Each point is reached from the start by the listed moves, each made once or not at all, plus a little noise. Say if it took an odd or an even number of moves. Then give how often each move was made.

Moves:
(1): [ 4.5 -1.0  2.0 -1.9]
(2): [ 1.9  6.0 -0.1 -1.6]
(3): [-1.5  2.7  7.8 -1.7]
Start: [ 0.5 -3.0  2.1  0.7]
Points:
[ 1.2 -3.1  1.8  0.8] => even (0, 0, 0)
[ 6.6  1.9  4.1 -3.2] => even (1, 1, 0)
[-0.8 -0.2  9.5 -0.9] => odd (0, 0, 1)
[ 2.8  2.2  2.1 -0.7] => odd (0, 1, 0)
[ 5.6  4.4 11.3 -4.7] => odd (1, 1, 1)

Moves:
(1): [ 7.7  2.2  2.2  2.3 -2.2 -1.3 -2.1 -1.1 -0.6 -1.1]
(2): [-2.7  9.3 -3.6 -3.3 -4.0  0.3  2.1 -0.8  1.8  1.5]
(3): [-2.6  2.8  7.4 -4.6  1.5  1.5 -2.2  1.0 -0.2 -1.2]
(4): [-0.5  1.5  1.2  5.7 -1.9  2.6 -0.4 -2.0  0.5  2.5]
(5): [ 1.7  3.2 -1.8  0.3  4.5 -0.2  0.7 -1.7  0.1 -0.4]
(6): [ 3.4 -1.6 -2.8 -2.6 -1.1  5.8 -0.6  0.7 -0.3  1.9]
(7): [ 1.3 -0.3  3.0 -0.7 -1.2 -0.7  6.6 -0.1 -0.9  1.0]
(8): [ 1.2  0.4 -0.4  1.2  2.4 -1.3  1.5  5.5  0.4  1.4]
Start: [-0.2  0.2 -0.1 -0.4 -0.4  2.8 -0.9  3.0  4.1 -3.3]
Points:
[ 2.6 12.4 -3.3 -1.4 -3.9 10.8  7.2 -1.0  5.5  3.7] => odd (0, 1, 0, 1, 1, 1, 1, 0)
[11.1  7.2  4.6 -3.5  4.8  7.7 -3.2  7.3  3.1 -3.0] => odd (1, 0, 1, 0, 1, 1, 0, 1)
[-2.8 16.1  1.5 -6.8  3.4  3.2  1.4  7.0  6.5 -2.1] => even (0, 1, 1, 0, 1, 0, 0, 1)

Moves:
(1): [ 6.4 -2.7  0.7 -0.2 -1.6  1.7  3.6 -0.5 -1.4  0.7  1.7  1.5  2.1 -0.2]
(2): [ 3.3  6.7  0.4 -0.2 -1.5 -0.7 -0.4  0.1  0.2  0.0 -1.3 -0.6 -2.4 -1.1]
(3): [-0.9  0.6  8.5 -0.5 -1.3  1.7 -0.2 -0.4  1.3 -1.3 -2.4  1.8  0.5  2.7]
(4): [ 0.3 -0.4  0.8  6.1 -0.2  0.1 -0.4 -0.6 -0.6 -0.2  0.1 -0.1  0.7  2.2]
(5): [ 1.6  1.0  1.2 -1.7  7.1  0.8 -0.4  0.8  1.0 -1.3  0.5  0.5 -0.7  2.6]
(6): [-0.5  0.0 -0.9  0.8 -0.9  5.4 -0.4  1.7  0.1 -0.4  0.5  1.0 -2.6 -0.6]
(7): [-2.7  1.5  0.3 -0.2  0.8  0.0  8.3  2.5  1.3  0.2 -1.0 -0.1  1.8 -0.9]
(8): [ 0.4  0.8  0.5  2.8 -0.9 -2.9 -1.3  8.7 -1.2  0.7 -3.5 -0.1  0.2  0.3]
(9): [ 2.1 -1.1 -1.3  1.1 -0.5 -1.1 -1.7 -0.1  7.1  0.3 -0.3  0.1  0.8  0.5]
(10): [-1.3 -0.5  1.3  0.1  1.5  1.1 -0.2 -1.6 -0.6  9.6 -2.5 -1.4 -0.1  2.1]
(11): [-0.7  1.2  0.7 -0.4 -1.3 -0.4 -0.5  1.8 -0.3  1.4  5.8  0.1  1.1  1.5]
(12): [-0.8  0.9 -1.2  0.4  1.1 -1.7  0.3 -0.8 -0.1  0.6  0.1  6.1  0.4 -0.2]
Start: [-4.6 -2.7  1.0 -1.0 -3.9  0.5 -0.1 -1.9  0.4  2.5 -3.3  1.8  3.0  1.1]
Points:
[-1.9 -3.4 10.5 -1.3 -5.9  3.7  9.1 -0.3  8.1 12.5 -1.9  4.3  9.0  7.3] => even (1, 0, 1, 0, 0, 0, 1, 0, 1, 1, 1, 0)
[ 0.5 -4.8 11.1  5.1 -6.8  2.5  9.7 -1.5  8.3  3.0 -5.1  5.0  9.3  5.2] => odd (1, 0, 1, 1, 0, 0, 1, 0, 1, 0, 0, 0)
[-8.2  1.8  3.1  6.8  3.2  2.8  5.3  9.8 -0.5 13.8 -3.7  8.1  3.5  8.7] => even (0, 0, 0, 1, 1, 1, 1, 1, 0, 1, 1, 1)
[-4.7 -2.0 -0.1  0.0 -4.0 -1.4  6.2  0.3  8.8  2.9 -5.7  1.5  4.9  1.0] => even (0, 0, 0, 0, 0, 0, 1, 0, 1, 0, 0, 0)
[ 2.0 -4.2  9.3  1.5  0.3  5.0 -0.1  5.9  7.1 11.7 -9.4 11.3  3.4  9.1] => even (1, 0, 1, 0, 1, 1, 0, 1, 1, 1, 0, 1)
[ 1.3 -2.2  2.5 -2.8  1.1  1.5  2.2 -0.4  0.2  3.5  5.7  9.8  5.9  5.0] => even (1, 0, 0, 0, 1, 0, 0, 0, 0, 0, 1, 1)
[-4.3 -1.4  2.8  2.3 -4.6 -2.4 -4.0  6.9  5.8 13.9 -3.2 -0.2  5.2  5.4] => even (0, 0, 0, 0, 0, 0, 0, 1, 1, 1, 1, 0)
